Each point is reached from the start by the listed moves, each made 0, 1 or 2 times, or once backwards (-1), plus a little noise. Is the number of moves made odd or even? Then give how often each move was made.

Moves:
(1): [1.0 4.9 0.6 2.4 0.6]
(2): [ 5.5  0.4 -4.6 -2.2 -0.6]
(3): [-1.9  3.3 -0.4 -0.4  5.5]
Start: [ 1.4  2.0  0.4 -2.6 -0.5]
Points:
[-2.5  8.7 -0.4 -3.4 10.6] => even (0, 0, 2)
[-5.0 -3.3  4.3 -2.6 -0.4] => even (-1, -1, 0)
[ 1.5  2.1  0.5 -2.4 -0.4] => even (0, 0, 0)

Moves:
(1): [-0.5  2.7  0.4 -0.2  2.0 -0.3 -1.2]
(2): [-0.5 -1.8 -1.9  2.6 -2.1 -0.8 -0.6]
(3): [ 0.2  0.0  1.9 -1.5  1.9 -4.8 -1.0]
(4): [-0.1 -0.7  0.9  2.9 -0.3 -1.2  2.7]
(5): [ 2.0  1.5 -1.6 -1.3  1.5 -1.0 -0.4]
(6): [-2.1  0.1 -2.6 -1.0  1.2  0.9 -0.9]
Start: [ 0.2  0.5 -1.1 -1.3 -0.3  0.8 -1.3]
Points:
[-5.7 -5.2 -5.3 -0.5 -1.1 -1.9 -3.2] => even (-1, 1, 1, 0, -1, 2)
[ 2.7  1.3 -5.9  6.9  0.0 -5.2  0.9] => odd (1, 2, 0, 2, 2, 0)
[-0.6  9.8 -3.6 -8.1 12.9 -5.4 -3.8] => odd (2, -1, 1, 1, 2, 2)
[-1.0  3.4 -7.6  0.7  6.6 -7.7 -1.5] => odd (1, 1, 1, 2, 2, 2)
[-1.9  4.0 -0.6 -4.2  0.6  8.4 -3.3] => odd (1, -1, -1, -1, -1, 0)
[ 0.8  1.7  2.0  6.9 -2.3  1.5  5.2] => odd (1, 0, -1, 2, 0, -1)

Moves:
(1): [ 1.0 -0.8 -1.1  0.4 -0.4  0.5 -1.0 -0.4  2.3 -0.5]
(2): [ 0.2 -0.6  1.1  2.0 -0.5 -0.9  0.3  0.8 -1.0 -0.5]
(3): [ 1.1 -2.4  2.2  3.4  0.2  0.0 -1.3 -2.0  0.7 -2.1]
(4): [-1.8  0.5 -0.1  1.2  1.0  0.6 -1.1 -1.5 -0.6 -1.8]
(5): [-0.1  1.0 -0.6 -0.2 -0.2  0.8 -0.5 -1.4  1.3 -0.3]
(6): [ 1.1 -1.0  0.8  1.1  0.0  1.0 -0.9  0.6  0.9  1.0]
(7): [-0.8  0.3 -0.3  0.0  0.6 -1.0  0.2 -0.5 -1.0  0.7]
(8): [-1.9 -0.8  1.5  1.0  0.5 -0.7  1.0  0.2 -0.8  0.2]
(9): [-2.0  1.3  0.7  0.0  1.6 -0.7 -0.9 -0.8 -0.1 -0.5]
Start: [-1.1 -0.2  0.0  1.2 -1.2  0.5 -0.8 -1.2  1.0 -0.7]
Points:
[-1.9 -2.2  1.2  4.8 -1.1  0.3 -2.6 -1.5  5.0 -3.1] => even (2, 1, 0, 0, 0, 0, -1, 1, 1)
[-10.5  -0.7   3.6  11.0   4.2  -2.1  -5.2  -6.5   1.2  -4.6] => even (2, 2, 0, 2, 1, 1, 2, 2, 2)
[-4.2  2.4 -1.3  0.9  3.2 -1.7 -5.0 -8.0  2.8 -3.8] => odd (1, -1, 1, 0, 0, -1, 2, -1, 2)
[ 5.1 -1.3 -6.3 -3.1 -4.5  2.3 -1.2 -1.1  7.2 -0.2] => odd (2, -1, 0, -1, 0, -1, 0, -1, -1)
[ -2.4  -5.5   2.3  11.0   1.8   3.7  -8.1 -10.8   7.6  -7.0] => odd (2, -1, 2, 2, 1, 1, 1, 1, 0)
[ 3.9 -4.0  2.5  6.4 -0.9  0.4 -5.2 -5.2  6.2 -4.3] => even (1, 0, 2, -1, 0, 0, 0, -1, 1)
[-4.3 -6.5  8.4 14.1  4.4  2.2 -8.9 -7.0  4.2 -8.0] => even (1, 0, 2, 2, -1, 2, -1, 1, 2)

Moves:
(1): [ 0.5  1.2  0.6  0.6  0.3 -0.5  0.8  0.4  0.1  0.6  0.2 -0.6  0.3 -0.3
  0.4]
(2): [-0.3  1.5 -0.3  1.8 -0.7 -1.9 -1.5 -0.5 -1.8  1.2  1.5 -2.0  2.4 -2.1
  0.4]
(3): [ 1.5 -1.3 -0.3  1.5  0.3  0.8  0.8 -0.7 -1.1  0.6  2.1  0.0 -0.7  0.6
  0.5]
(4): [ 1.1 -2.1  0.2  0.4 -0.3 -1.2  0.3  0.7 -0.2 -1.4  0.5  0.1 -2.0  0.0
  0.6]
(5): [ 0.0  0.8  0.7 -1.2  2.0  1.0 -0.9 -1.3  1.6 -0.4 -1.3 -0.6 -0.7  1.2
 -0.5]
(6): [ 0.0  1.7 -0.2 -0.5  1.3  0.4  0.5 -0.5 -1.2  0.0 -1.7 -2.0  2.4 -0.6
 -0.6]
(7): [-1.7  2.1  0.5  0.6  2.1  0.5 -0.5  0.0  0.0  1.8 -2.6  0.0  1.8  0.4
 -0.5]
(8): [ 1.4 -2.5 -0.8  0.2 -1.1 -0.9  0.1 -1.4 -0.8  0.2  0.6 -0.3 -2.9  0.6
  0.3]
(9): [ 2.6  1.0  2.4  1.4 -2.4 -1.8 -0.5  2.1 -3.9  0.6  1.4 -2.4  2.7 -1.5
  4.7]
(10): [-0.9  1.2  0.2  0.3  0.6  0.0 -0.2 -1.1  0.4  0.2 -0.6  0.5  0.6  1.8
 -1.4]
(11): [ 1.6 -3.6  0.2  0.9 -0.7  1.3  0.6 -2.5  1.6 -1.7  0.6 -1.1 -3.2 -0.4
 -0.9]
(12): [ 1.6 -0.3  0.4  0.4  0.8  1.2  0.1 -0.8 -0.1  1.5  0.5 -1.6  2.2  0.5
 -2.7]
Start: [ 1.9 -0.8 -1.8 -0.5 -1.7 -1.8 -0.8  0.2  1.0  0.6  2.2 -1.0 -0.5  0.6
  0.0]
Points:
[ 14.2   3.9   3.4   7.8  -3.0  -6.3   0.4   5.5 -13.9   8.3  11.0 -13.1
  13.8  -4.8   8.6] => odd (2, 1, 2, 1, 0, 1, 0, 0, 2, -1, -1, 2)
[  6.1   8.2  -0.4   6.3  -3.6  -6.5  -0.1  -1.3  -9.9   4.4   9.0 -10.8
   9.8  -5.4   7.0] => odd (2, 2, 2, -1, 0, 2, -1, 0, 1, 1, 0, -1)
[  6.7 -14.6  -0.9   4.4  -0.3   2.7   1.6  -6.1   5.2  -3.7   4.9   2.9
 -14.7   8.1  -3.3] => even (-1, -1, 2, 2, 0, -1, 1, 0, 0, 2, 2, 0)

Moves:
(1): [ 1.2 -1.4 -0.3  1.9 -0.3  1.5  1.5 -0.4 -0.2 -2.1  2.2 -0.3 -0.3  1.7
 -1.3 -0.6]
(2): [ 1.2  1.5 -1.6  1.4  0.3  0.4  0.7  1.4  1.8  1.1 -3.5 -1.4 -1.2  0.0
  1.1  1.0]
(3): [ 0.9 -2.8 -0.3  2.2 -0.4  0.3 -0.4  0.1 -0.1 -0.1 -0.4  1.6 -0.5 -0.2
  2.0  1.4]
(4): [ 1.5  3.6 -0.9 -0.9  1.5  1.6  0.4  2.1 -0.5 -1.2 -0.1  0.1  1.9 -0.8
  1.7  0.3]
(5): [ 1.0  0.7  0.5  1.7  1.4  0.4  0.2 -3.6 -2.2  0.5 -2.0 -0.4  0.6  1.1
 -0.2  1.3]
(6): [ 0.2  0.9 -0.1 -0.5  0.5  1.5  0.2 -0.2  1.1  2.1 -1.8 -0.8  0.2  1.4
 -3.3  0.5]
(7): [ 2.9  0.8 -0.3 -1.2  0.5 -1.7  0.1  0.9  0.6 -1.6 -1.0  0.7  0.2  0.8
 -0.3  0.1]
(8): [-0.7  0.4 -1.3 -0.2 -0.3 -0.2  1.1 -0.5  0.4 -1.2  0.6  1.0  0.5 -0.9
  0.0 -0.2]
(9): [ 0.8 -1.0 -1.2 -3.0 -2.3 -0.3 -0.4  0.5  0.2 -1.9 -0.1 -1.3  1.3 -2.7
  1.3 -0.7]
(10): [-1.4  0.5  0.5 -0.8  1.0 -1.0 -3.2 -0.3  1.6 -0.6 -2.3 -1.0  0.7 -0.1
 -1.3  0.6]
(11): [ 0.6  0.9 -0.3  1.4 -1.0  1.0 -2.5 -0.6  2.3 -1.4 -0.6  0.2  1.2  2.9
  0.4 -0.3]
(12): [ 0.2 -1.9 -2.3  1.4 -0.4 -0.1 -2.1  1.7  0.1  1.2  0.3 -0.2 -0.5  1.6
  1.2  0.5]
(13): [-0.2  0.5  0.3 -0.7  1.2  0.8 -0.8 -0.9  2.3  0.7  0.5  0.1 -0.8 -0.2
  0.1 -0.8]
(14): [-2.4  0.1  0.5 -1.5  1.8 -0.4  1.2  0.6 -1.9 -0.7 -1.1  1.2  0.0  1.1
 -0.1 -0.2]
Start: [-0.7  0.6  2.5  1.3 -0.4  1.4  0.2 -1.0 -0.9 -0.7  1.2 -1.3  1.2  1.8
 -0.5 -1.9]
Points:
[ -0.9   8.4  -1.8  -1.4   3.0   3.6  -2.4   6.2   3.2 -17.9  -1.0   2.2
   9.2   9.6  -1.9  -3.2] => odd (2, 0, 0, 2, -1, 0, 1, 2, 0, 2, 2, 0, -1, 2)
[  1.6  12.6  -1.2   2.4   7.9   5.7  -6.0  -0.9  -0.9   1.8 -14.2  -3.5
   6.9   7.7   1.6   4.0] => odd (-1, 1, 0, 2, 2, 1, 0, 0, 0, 1, 1, 1, 0, 1)
[ 7.2  0.9 -5.5 -1.1  2.5  2.3 -1.3  3.0 -1.1 -1.9 -7.0  0.4  4.5  6.9
 -0.8  2.1] => even (0, 0, 1, 1, 1, 2, 2, 1, 1, 0, 0, 2, 0, 1)
[  3.8   4.8  -5.7   8.5  -0.2   8.8  -8.4  -5.1   4.5  -2.8  -5.4 -10.7
   6.5   8.8  -4.1   1.0] => odd (2, 1, -1, 1, 2, 1, -1, 1, 1, 2, 1, 2, 0, -1)
[15.0 -7.7 -2.4  5.5 -3.4  2.5  1.5 -4.6 -0.3 -0.1 -6.2 -8.0 -0.6  5.3
 -6.0  2.5] => odd (2, 1, 1, -1, 2, 2, 2, -1, 2, 0, -1, 1, 0, -1)
[ -1.5   8.9   4.6   0.1   2.6   0.9  -6.9  -9.6   5.5   0.5 -16.6  -7.5
   2.4   6.2  -1.4  -0.2] => odd (-1, 2, -1, -1, 2, 0, 0, -1, 1, 1, 2, -1, 1, 1)
[14.9  4.8 -2.3  8.8  4.5  5.4  0.5  6.2  4.0 -2.3  3.3  0.8 -1.5  5.7
  8.6 -0.5] => odd (1, 1, 1, 2, 0, -1, 2, -1, -1, -1, 0, 1, 2, -1)

Moves:
(1): [-0.2  0.5 -1.2  0.9  0.0  0.2 -0.6  0.8  1.1  2.8 -1.1 -0.1  0.5 -1.8
  0.3  0.3 -0.7 -0.3 -1.2 -1.5  1.4]
(2): [ 2.2  1.2  1.6  0.1  0.3 -1.0  0.2  1.1 -1.3  1.4 -1.9  0.1 -1.4  0.4
 -1.5  0.7 -1.6  0.3 -0.8  0.6 -0.5]
(3): [ 3.5  1.5 -1.2  0.3 -0.3  3.2 -2.4 -2.2  1.0 -1.3 -0.1  1.5 -1.9  0.7
 -2.7 -0.6  1.2  0.2  0.4 -0.9  1.2]
(4): [-0.2 -0.9 -0.5  0.5  2.6  0.4 -1.1  1.0  1.3  1.1 -0.4  1.3 -0.5 -0.5
 -1.8 -0.2  0.8 -3.4 -2.2  0.6 -0.3]
(5): [ 2.4 -1.7  0.7  0.0  0.0 -1.0 -0.5 -1.9  0.7  2.1 -0.9 -1.1  1.7 -0.1
  0.5  0.8 -2.0 -1.4 -0.2 -1.1 -0.4]
(6): [ 1.5  2.2  0.2  3.9  0.6 -2.1 -3.7 -0.5  0.0 -4.0  0.2  4.0  0.3 -0.9
 -0.2 -1.6 -2.6  0.0 -0.3  3.1  0.6]
(7): [ 0.7 -0.9 -0.7  1.8 -1.5  1.5 -0.1 -2.8 -1.2 -0.6  0.8 -2.4 -0.7 -0.7
  1.1  0.6 -0.1  0.6  2.2 -0.8  1.2]
(8): [-0.8 -0.6 -0.3  0.6 -0.6 -1.4 -0.7 -1.2  0.8  0.7 -0.4 -0.7 -1.5  0.8
  0.2  1.1 -1.4 -0.1  0.8  1.7  0.1]
(9): [ 0.6 -1.4 -0.4  0.8  1.0 -0.5  1.1  0.6  0.9  0.3  0.4  0.1 -0.5  1.6
  0.8  1.4  1.0  0.7 -2.7 -1.1  1.6]
(10): [ 0.0 -1.6 -2.3 -0.8  1.5 -1.9  0.7  1.0 -0.7  0.5 -1.2 -0.4 -0.8 -0.3
 -1.0 -1.0  0.5  3.2  2.8 -1.8  0.0]
(11): [ 0.4  0.5  0.1  1.6  0.6 -0.6  1.3 -1.0  1.7  0.7 -0.7  0.2 -0.3  2.3
  0.6 -0.1  1.7 -1.0 -0.8  0.2 -1.8]
(12): [ 0.2  2.8  0.2 -0.3  2.3 -2.1  1.0  4.1  1.9  1.5 -0.7 -0.7 -0.7  2.2
 -1.4  0.6 -0.9 -1.1  2.6 -2.4  1.7]
(13): [-1.2 -1.6  1.8  1.4  0.5  0.5 -1.0  0.3  0.3  0.4  0.1  0.0  0.2  0.5
  0.8  1.0  2.3  1.7  0.6 -0.4 -0.3]
(14): [ 1.2 -0.4  0.3 -1.4  1.0 -3.0 -0.6  1.6 -0.2 -0.4  2.7 -1.2 -0.7  0.3
 -0.1 -0.1 -0.1  1.3  0.7 -1.8 -0.3]
(15): [ 3.3  0.3 -0.8 -0.8  1.3  0.8  1.3 -0.4  0.6 -0.9 -0.8  1.0 -2.0 -3.4
  1.1  0.4  1.3  1.2  2.0  1.7 -0.7]
(16): [-1.1 -0.1  0.6  0.5 -0.2 -1.7  1.3 -1.1  0.8  0.5 -0.9 -1.1  2.0 -0.5
 -0.5  0.2 -0.7  1.2 -0.9 -2.0 -0.7]
(17): [ 0.9 -1.3 -0.9  0.4 -2.8 -0.3 -1.5 -0.5 -1.4 -2.3 -3.9 -2.0  1.2 -0.3
 -0.5 -1.3  1.8 -0.9  0.3  0.8 -1.0]
(18): [ 2.0 -1.1  0.1  0.5 -0.4  1.5  0.2  2.6  3.2 -0.6  0.5 -1.0  0.2 -0.8
  2.3 -0.1 -1.2 -0.5 -0.1 -0.7  0.8]
(19): [ 0.4  1.7 -2.2 -1.4  2.2  5.3 -1.3 -0.7  0.2  1.3 -2.3 -0.2  1.3  0.9
  1.2  0.8  0.5  1.0  1.1  3.1 -2.8]
(20): [-0.4  0.1  2.6 -2.8  2.5 -1.9  1.7 -0.5  2.6  2.1 -1.7 -2.2 -0.8  1.2
 -3.8 -2.6 -0.8  2.5 -0.1  2.0  1.4]
Start: [-0.7 -0.5  0.8  2.5 -0.6 -0.8  0.4 -0.2  0.1  1.3  0.6 -2.7  0.0 -0.1
  1.7  2.1  2.1  0.3  2.7  0.5  1.2]
Points:
[  6.0   0.4   0.1   0.4   2.3   8.6  -3.4 -16.5  -2.2   0.9  -3.8  -4.5
  -5.9  -4.6  -7.3   2.2   0.4  -1.0   1.1  13.0  -0.9] => odd (-1, 1, 1, 2, 0, 0, 2, 1, 0, -1, -1, -1, -1, 0, 1, 1, 0, -1, 1, 1)
[ 7.6 -8.6  6.2 14.8 10.5 -8.7 -1.0 -8.3  8.2  8.3 -2.6 11.6 -9.3  0.6
  2.5  9.1  5.9 -5.8 -9.6 11.1 -1.1] => odd (0, 1, 0, 2, 2, 1, -1, 2, 2, 0, 2, -1, 2, -1, 2, -1, -1, -1, -1, 0)
[16.7  2.1  8.0  2.4 -5.7  2.0 -4.4  5.1  4.3 -8.3 -5.5 -5.5 -7.1 -4.4
 -7.2 -5.2  6.8  1.8  3.8  0.6  3.7] => odd (0, 2, 2, 0, -1, 0, 0, -1, -1, -1, 0, 0, 1, 1, 1, 0, 2, 2, -1, 1)
[ 14.2  -5.0  -4.5   8.0  11.4  -5.4  -4.4  -7.4   5.1   3.5 -12.2   1.0
  -6.5  -6.2  -0.4   3.5  -7.2   8.2   7.7  12.5   5.1] => odd (0, 1, 0, 1, 2, 2, 1, 2, 2, 2, -1, 0, 0, -1, 2, 0, 0, 0, 1, 1)
[ 13.2   0.4   3.2   7.5   0.2   2.9  -1.9   0.1  11.7   2.4 -10.0  -0.7
  -2.8   4.0  -1.4   7.5   3.8  -2.8  -3.2  -1.0   4.9] => even (0, 1, 2, 0, 1, 0, -1, 1, 2, -1, 0, 1, 1, -1, 1, 1, 1, 1, 0, 0)
[  2.4  -4.8   5.2   1.0   9.3  -6.1   8.3  -3.3   4.7  18.3  -7.1 -10.4
  -1.8   3.6   0.2   8.7  11.5  14.3  -6.5  -4.5  -5.6] => even (2, 2, 0, 0, 0, -1, 0, 0, 2, 0, 2, -1, 2, 2, 1, 2, 0, -1, 1, 1)
